Each row of a before or after table is a point. The points were changed in one or more steps. Then noise was added and the rows were shuffled. The steps act on columns, c1 being the first. Name the steps. A step turns or swaps two columns, mirrors them in a line or flattens them onto one, adds a multiple of one to another, or multiplies or shifts one. Angles are multiples of 10 degrees, from the lower column toward the higher: turns from -170 to 170, lines from 10 to 170 but not 90. Use the fewest steps. Two steps may share a column if one is a turn and the other turns, adds or multiplies; they go together, in the order done. Otherwise the lowest column goes first.
(in the rows, 128 means zero)

Before (13 x 3)
[[128 194  77]
 [ 89  74 146]
 [103 103 192]
 [ 95  94 196]
 [105  87 158]
 [126 101 143]
 [138 115 141]
 [169 162 117]
 [113  84 143]
 [139 192  67]
 [157 156  93]
 [101 107 128]
 [104  86 154]]
After (13 x 3)
[[ 67 150 164]
 [156 115 111]
 [ 43 149 164]
 [232 133 138]
 [153 129 133]
 [129 120 123]
 [ 92 125 121]
 [ 69 128 128]
 [ 32 120 117]
 [121 124 127]
 [ 73 130 130]
 [ 61 120 118]
 [204 122 114]]
Steps: multiply c1 by 2.5; flatten c2 and c3 onto the line at 60 degrees

Before (12 x 4)
[[163 129 175 151]
 [147  84 132 152]
 [115 145 177  77]
 [ 73 119 122  99]
 [100 158 183  97]
 [149 135 116 162]
 [ 82  87  95 117]
 [ 94  82 169 131]
 [ 85 163  96 165]
 [ 96 135 160  95]
 [ 89  76 175 165]
 [125 108 101 109]]
After (12 x 4)
[[100 138 208 126]
 [170 101 133 200]
 [ 98 115 181 151]
 [146 148 107 203]
 [ 71 134  75 224]
 [ 86  92 117 155]
 [106  69  75 172]
 [ 84 142 216 147]
 [129 107  82 154]
 [120  75 191 183]
 [158 141 209 201]
 [121  57 199 217]]
Steps: turn c1 and c2 by 30 degrees; multiply c3 by 1.6; shift c4 by 50

Before (14 x 6)
[[ 94 142  90 143 122 122]
 [100 119  89 123 107 108]
 [ 99 172 173 153 178 155]
 [109 177 130 153 184 212]
 [ 85  91  89 174  78 104]
 [ 78 129 114 133  89  80]
 [168 204 177 155 144 108]
 [110 170 193 150 113 148]
 [ 91 135  72 151 109 115]
 [ 50 105 115 184 110 107]
 [127 195 177 121 124 144]
 [ 53 122 121 163  90 140]
 [124 145 184 119 155 130]
 [125 106 114 148  96 121]]
After (14 x 6)
[[107 145  84  87 187 211]
 [ 78 118 121 124  90  80]
 [ 85  81 151 210  78 102]
 [ 91  79 105 113 112 113]
 [113 202 109 124 113 147]
 [ 99 185 104 112 177 156]
 [128 183 130 121 153 131]
 [166 197  76  70 144 110]
 [129 199  81  49 123 142]
 [ 96  95 106 101 126 120]
 [ 48 108 145 210 108 108]
 [ 53 118 127 171  90 142]
 [125 105 140 170  90 119]
 [ 96  87 125 117 105 107]]
Steps: turn c2 and c3 by -70 degrees; add 1.5 times c3 to c4

Before (9 x 8)
[[182 112 162 118 172 129 108  99]
 [210 169 145 189  94 174 174 187]
 [116 143 156 110 133 109 128  86]
 [145  82 115 148 149  66 135 165]
 [198 148 151  98  83 171 123  78]
 [155 135 132 184  86 186 142 137]
 [123 131  92 165 154  75  96 176]
 [138 123 102 108 171 104 134  83]
 [147 118 138  84 152 142 125 129]]
After (9 x 8)
[[200 111  44  98 149 103 162 192]
 [167  87 103 152 175 111 119 120]
 [140 110 120 172 139 118 140 148]
 [220 123   8  90  60 143 190  82]
 [127 132  96 140  99 127  66  70]
 [155 121  92  68  99 112 185 106]
 [125 147 162 126 167 137 112 153]
 [121  80 128 142 106 164  79  88]
 [134 119  93 152 188 144 111 135]]
Steps: turn c1 and c2 by -30 degrees; add -1.5 times c1 to c3; turn c5 and c8 by 60 degrees; turn c4 and c8 by -130 degrees; mirror c6 and c7 in the line at 60 degrees

Before (14 x 9)
[[129  99 120 167 145 134 116 127 123]
 [104 110 131 162 151 101 115 118 128]
 [ 92  74 130 172 130 119 161 125 127]
 [101 165 146 103 102 107 119 162  89]
 [123 142 176 109 103 152 142 171 103]
 [137 120  91 146 149 121 163 134  98]
 [121 102 170 130 153 147 176 109 135]
 [111  89 153 152 163 127 146 116 109]
 [ 98 118 160 133 154 146 162 138 169]
 [124 143 139 106 137 169 169 155  82]
 [136 177 151 110  90 173 159 134  97]
 [127 129 126  77  93 126 113 156  98]
 [ 77 111 147 141 142 151 140  92 136]
 [126 109 116 160 132  79 130 100 120]]
After (14 x 9)
[[123 174  94 123 114 125 176 130  89]
 [ 94  86 112 131 133 128  37  11 131]
 [134 150 130  94 157 117 173 151  96]
 [159 108 152 163 118 145  76  32 107]
 [138 138 129 161 146 184 101 135 122]
 [102 158 123 124 115  62  90  39  95]
 [139  94 132 169 141 137 148 164 119]
 [111  86 103 162 135 150  88  91 108]
 [110  97  86 111 118 127  92  28 165]
 [ 88 138 106 117 137  95 139  72 103]
 [119 110 116 128 111  94  90  10  78]
 [134 114 104 162 124 161 131 172 128]
 [137 101  96 177 160 155  73  38 131]
 [130  92  75 134 137 117  76 120 138]]
Steps: turn c1 and c3 by 110 degrees; turn c2 and c5 by -130 degrees; turn c2 and c6 by 150 degrees; add -0.5 times c9 to c4; multiply c7 by 3; turn c7 and c8 by -120 degrees

Before (13 x 11)
[[115 134 150 155 113 182 137  96 146 116 112]
 [137 155 150 173 128 132 121 142 133 131 126]
 [ 89 148 148 170 119 160 130 106 126 144 137]
 [ 85 150 150 150 130 145 128 115 128 112 115]
 [102 128 105 147 134 146 130 171 156 153 131]
 [133  87 105 124 148 107 124 126 134 168 119]
 [ 97 103 133 146 102 151 106 162 128 146 133]
 [120 100  91 107 104 107 127 125 155 147 154]
 [163 145 125 104 165 134 138 111  98 141 149]
 [151 145 168 132 170 126 178 129  99 110 156]
 [125 149 127 164 128 152 150 110  96 107 115]
 [151  96 100 123 170 121 127  96 122 123 169]
 [117 100  98  92 138 112 100 145 158 128 151]]
After (13 x 11)
[[ 89 148 189  99 128 148 118  95 126 146 163]
 [132  87  61 132 130 110 135 133 133 167 140]
 [101 129  59 110 128 152 109 165 155 153 150]
 [168 147 117 119 130 136 136 111  97 138  98]
 [120  97  16 114 129 111 143 133 156 147 102]
 [136 153 195 108 130 130 116 140 133 130 169]
 [115 132 196 128 128 164 109  81 147 118 157]
 [151  95  45  96 128 114 138  99 122 121 102]
 [ 85 150 196 130 127 139 120 111 127 112 150]
 [152 144 249 106 128 159 167 130 100 111 111]
 [ 96 105 142 113 129 140  90 150 130 147 147]
 [126 149 123 125 129 154 134 103  99 103 160]
 [116  98  36 126 128 102 112 151 157 126  88]]
Steps: multiply c3 by 3; add 0.3 times c10 to c4; turn c4 and c11 by 120 degrees; multiply c5 by 0; turn c6 and c8 by -20 degrees; turn c6 and c7 by -40 degrees

Before (11 x 12)
[[ 68 105  92  95 115 104  71 145 106 109 117 162]
 [ 99  83 118 151  85 115  43 130  99  57 147 124]
 [ 82  93 165 223 112  74 148  68 117 133 128 103]
 [164 181 155 131 155 197  96 133 152 189 163 186]
 [174 157 161  95 181 177 124 104 123 161 161 124]
 [ 88 118  95 122 128 182 103 165 131 115 161 126]
 [ 98  95 180 190  95 114 163  76 150 103  53 122]
 [ 75  64  96 151 115 156  66 123  47  92 128 152]
 [130  80 120 116 114 151 117 109 133 128 171 172]
 [175 167 142 148 203 160 150 122 153 131 155 179]
 [153 157 187 119 150 163 152 161 114 147 170 173]]
After (11 x 12)
[[132 145 142 129 162 101 175 106 132 123 181 139]
 [160 151 132  67 193  53  68 125 128 158 149 154]
 [152  98 111 114 191  97  96 165 156 186 150 136]
 [ 86 116  32  85 103 185 164  75 121 113 130 106]
 [ 96  99  48 132  58 134 165  67 103 141 114 171]
 [ 88 153 145 142 147  77 135 165 145 101 140 105]
 [176 127 147 109 182  85 101 101 153 178 101 102]
 [ 74 200 117 156 129 125 180 149 213  85 149 147]
 [ 95 216  94 182 110 148 156 139 150  98 168 115]
 [174  98 103 116 217  90  92 117 117 132 109 153]
 [ 68 190 167 157 130 151 140 152 142 109 143 162]]
Steps: mirror c2 and c7 in the line at 130 degrees; turn c4 and c10 by 110 degrees; turn c3 and c10 by 120 degrees; turn c11 and c12 by -40 degrees; turn c5 and c11 by -50 degrees; add -0.3 times c9 to c8; turn c6 and c9 by 160 degrees

Before (11 x 14)
[[162 105 162 105 109 122 153 157 164  89 149 154 112 166]
 [163 113 135 144 110 168 128 158 149  96 150 142 100 111]
 [106  94 133 106 167 115 171 128 162  95 114 129 152 156]
 [105 134 130 137 159 123 134 125 150  96 109 121 108 126]
 [131 124 141 144 131 134 128 146 155 107  98 111 139 161]
 [135 136 143  97 165 160 162 165 147 125 123 148 137 144]
 [121 136 137 115 111 134 159 123 123 124 143 150 145 147]
 [135  87 161 142 139 118 132 107 118 119 132 139 124 171]
 [152 131 104 143 140 129 131 157 119 113 155 114 124 108]
 [144 115 159 123 153 142 112 114 111 144 100 110 121 110]
 [153 142 127 127 171 133 113 111 122 100  96 158 148 106]]
After (11 x 14)
[[129 136 134 147 144 146 161 124 120 132 143 144 110 114]
 [133 108 141 172 137  99 123 107  97  90 134 126 136 139]
 [156 160 136 105 144 145  86 112 130 119  94 115 119 130]
 [140 105 150 108 134 170  98 114  99 128  99 134 141 122]
 [137 136 111 144 179 227 121 165 108 133 122 144 122  98]
 [115 131  95 158 187  89 126 127 115  80 116  82  97 107]
 [148 138 132 109 137 130 120 155 154 121 155  91 140 142]
 [100 158 106 125 154 115 110 127 121 110 108  74 137 137]
 [133 141 102 164 129 145 126 147 112 110  97  78 121 146]
 [154 145 106 111 117 249 140 158 117  94 148  93 165 147]
 [154 143  99 165 134 109 158 156  88  89 150  97 155 104]]
Steps: mirror c1 and c13 in the line at 10 degrees; add 1.5 times c10 to c12; turn c2 and c10 by 50 degrees; mirror c3 and c9 in the line at 140 degrees; swap c4 and c14; turn c5 and c7 by -50 degrees; multiply c6 by 3

Before (8 x 20)
[[ 61  91 181  65 159 162 122 119  73 124 155 119 119 114 126  37 208  83
   66 142]
 [133 143 120 151 125 175 145  71  98 127  56 132 126  97 186 135 155  85
  162 107]
 [129 184 126 148  35 119 120 138 124 104 135 136 141 156 100 117  90 137
  118  90]
 [ 93  98 162 208 124 107 142 102 161  73 158 161 175 124 106 135 152 180
  123 196]
 [140  96 142 107 168 135 108  40 172 104  96  56 142 110 208 145  98 109
  106 126]
 [158 121 169 138 124 157  91 117 191 146 134 161  82 183 113  73  57  93
  111 109]
 [ 67  68 134 117 114 113  88  95 113 183 165  72 111 158 166 149  98 139
  129 177]
 [203 121 148 143 104 149  84  61 196 134 168 139 162  92  80 123  75 152
  119 106]]
After (8 x 20)
[[148 179 129 147  37 119 183 138 125 156 140 100  91 172 116 116  91 138
  113 151]
 [103 143 117 149 126 179 211  67 100 123  57 113  76 112 144 137 150  90
  178 148]
 [ 73  69 138 116 142 111 149  97 107 190 166 202  69 176 173 147 100 134
  130 124]
 [153 117 165 135 138 157 154 115 187 154 131  91  32 205 110  64  57  91
  110 121]
 [ 92  93 182  68 156 161 187 121  80 113 159 157  60 127 164  42 211  85
   46 126]
 [ 87  94 137 110 148 136 168  39 174  87 103 179 100 136 153 145  96 106
   99 177]
 [198 118 153 147 112 141 146  62 191 144 168  97 117 112  74 124  74 151
  119 143]
 [118  99 160 217  94 104 205 102 160  85 150 142 126 145 133 138 154 178
  121  46]]
Steps: flatten c1 and c15 onto the line at 140 degrees; turn c5 and c10 by -30 degrees; shift c7 by 60; turn c12 and c20 by -140 degrees; shift c13 by -50; shift c14 by 20; multiply c19 by 1.3

Before (10 x 24)
[[130 113 140 117 142 151 149 108 122 136 117 118 119 116 109 137 126 124
  137 140 128 115 127 122]
 [138 168 101 127 132 150  78  99 158 129 114 140 115 104  99 140 123 111
  100 141 132 122  96 128]
 [144 213 118 148 223 126  76 180 132 132 120 118 155 126  94 107  99 104
  109 136 127 132 167 121]
 [143 110 149 150 136 156 151 128 116 157 152 103 116 189 116 117 112 126
  171 141 162 122  96 129]
 [128 152 102  90 116 152 130 154 123 119 110 105 128 113 100 154 132 125
  175 108 130 134  98 140]
 [117 114 170 144 108 156 153 131 135 150 113 140 141 179 105 154 118 114
  120 142 140 141 100 128]
 [107 116  83 116 137 137 127 128 126 122 128 141 203 107 123 143 117 106
  126 122 130 145 106 134]
 [128 148 168 150 122 113 137 101 159 126 118 101 139 105 130 122 131 121
  116 140 128 157 136 122]
 [ 90 106  99 131 139   7 152 122 195 131 114 115 155 109 128 138 128 133
  165 134 143 117 101 142]
 [138 129 167 139 110 129 117 110 165 159 146 138 135 112 109 134 122 129
  148 142 150 157 138 135]]
After (10 x 24)
[[129 153 102 193 116 152 129  62 123 129 148 104 129 114 147 153 132 126
  127 109 129 134  97 140]
 [117 114 171 146 106 155 154 154 133 102 129 141 132 178 173 154 116 115
  132 141 141 141 101 129]
 [144 214 119 155 216 124  75 114 133 121 133 119 112 126 192 107  98 105
  182 136 126 133 168 120]
 [143 111 149 126 136 157 151 102 116 115  91 103 126 189 159 117 112 127
  105 140 163 121  97 130]
 [127 148 168 108 120 112 137 171 160 124 137 102 132 105 140 121 130 119
  111 140 128 157 135 122]
 [137 130 167 145 108 130 118 138 166 110  97 136 131 112 164 134 122 130
  103 142 150 158 137 134]
 [ 89 105  99 126 134   7 154  85 195 119 138 117 128 109 130 137 128 134
  105 135 142 117 102 142]
 [130 112 140 161 143 151 151 137 122 116 133 119 125 117 151 138 126 124
  106 142 128 114 127 121]
 [137 168 101 166 136 151  78 153 158 119 140 140 126 105 171 141 124 111
  116 140 133 122  93 128]
 [106 116  83 144 124 137 127 108 126 134 132 141 129 108 128 142 118 104
  129 124 130 146 107 135]]
Steps: turn c8 and c19 by 120 degrees; add 0.5 times c3 to c8; multiply c15 by 2; turn c4 and c15 by 140 degrees; flatten c5 and c13 onto the line at 170 degrees; turn c10 and c11 by -150 degrees

Before (12 x 32)
[[132 135 193 118 112 133 107 161 147 104  94 154 159 121 128 110 125 112
  142 137 102 179 137 106 131 132 123 115 157 161 111 116]
 [132 100 160 116 135 155 114 130 112 116 111 101 144 104  95 128 145 131
  135 142 117 170 122  84 123 133 122 150 133 133 161 135]
 [127 114 163 118 121 155 168 116  91 143 141 122 162 140 124 114 119 128
  102 148 128 121 162 105 163 178 143 137 112 180 111 138]
 [ 79  87 126 141 162 121 122 124 159 116 124 119 123  87 122 142 137  71
  153 101 144 184 112 142 165 113 122 102 140 110 156 106]
 [ 93 135 151 131 116 111 108 160 144 145  91 167 116 106 159 123  96  97
  133 161 139 149 108 130  93 127  81 135 124 180 135  96]
 [153 142 116 135 135 165 119 111  89 110 152 126 149 149 141 119 103 145
  133 164  88 137 139 150 115 168  95 152 169 158 165 103]
 [ 88 150 183 140 169 138 156 147  86 151 152  94 154 134 141  83 129 112
  153 164 104 118 174  86 160 130 156 150 115 117 136 146]
 [134 158 141 159 122 145 130 107 119  91 124 146 137 147 162 141 127  89
  125 106 165 106 104 146 118 127  80  89 179 168 130 108]
 [127 150 154 117 120 108 102 109 164 111 131 146  91  92 134  72  92  86
  133  90  88 170 115  99  89 114  95 115 186 171 171 107]
 [149 102 120  93 115 141 143 118 161 115 132  88 115 119 145 139 118 147
  159  88  94 130 107  87 115 136  92 127 110 179 117 139]
 [141 121 166 100  89 155 120 137 138  88  82  99 142 118 143 148  83 141
   97 102 106 147 134 102  98 169 142 165 112 157 118  73]
 [115 161 143 136 126 107  97 108 142  98 114 163 158  90 106 131 133 132
  143 137 143 123 146 146 141 142 148 116 159 115 124 127]]
After (12 x 32)
[[114  88 126 142 163 120 111 124 107 117 128 120 123  88 122 143 135  72
  154 101 204 183 112 142 164 113 121 102 135  78 158 162]
 [105 103 122  93 115 142 173 117  84 115 129  87 116 119 143 139 118 146
  159  88 154 130 108  87 114 135  94 126 101 169 117 135]
 [ 94 134 194 119 112 132  64 161 114 104 114 154 160 121 129 111 125 111
  141 136 161 179 138 106 130 132 123 115 147 148 111 148]
 [123 151 183 139 170 138 211 147 164 152 137  92 155 134 139  82 129 113
  153 164 165 118 174  85 160 130 157 150 112  87 136  93]
 [ 80 158 141 160 123 146 133 107 152  91 127 145 138 147 162 141 128  89
  125 106 224 106 105 146 119 127  81  91 166 153 129 140]
 [ 73 149 153 118 120 107  50 110 101 111 129 145  91  92 133  72  92  86
  134  89 148 171 115  97  90 115  95 114 168 150 170 163]
 [122 161 143 137 126 108  35 107 114 100 123 163 157  91 107 132 132 132
  143 137 204 123 146 147 141 140 147 117 158 109 124 136]
 [125 100 161 116 134 156  87 130 142 116 120 101 144 105  94 128 146 130
  133 141 176 169 123  83 123 132 121 150 131 132 162 115]
 [115 121 166 101  88 155 104 136 153  87 111 100 141 116 142 147  85 140
   97 102 165 146 134 102  99 170 140 165 107 155 117 180]
 [102 143 115 133 137 165 101 112 188 111 138 127 147 148 139 120 103 146
  134 165 148 138 140 150 116 168  95 153 163 165 164 131]
 [ 91 114 164 118 123 155 247 116 164 142 134 121 163 139 125 114 119 127
  103 149 189 121 163 106 163 178 143 136  97 153 111 102]
 [ 71 135 152 131 116 110  70 158 129 144 113 166 115 106 160 123  95  97
  132 161 199 150 108 131  93 128  82 134 102 125 136 164]]
Steps: turn c1 and c30 by 60 degrees; turn c1 and c29 by 20 degrees; multiply c7 by 3; turn c9 and c32 by 150 degrees; multiply c9 by 1.3; multiply c11 by 0.4; shift c21 by 60
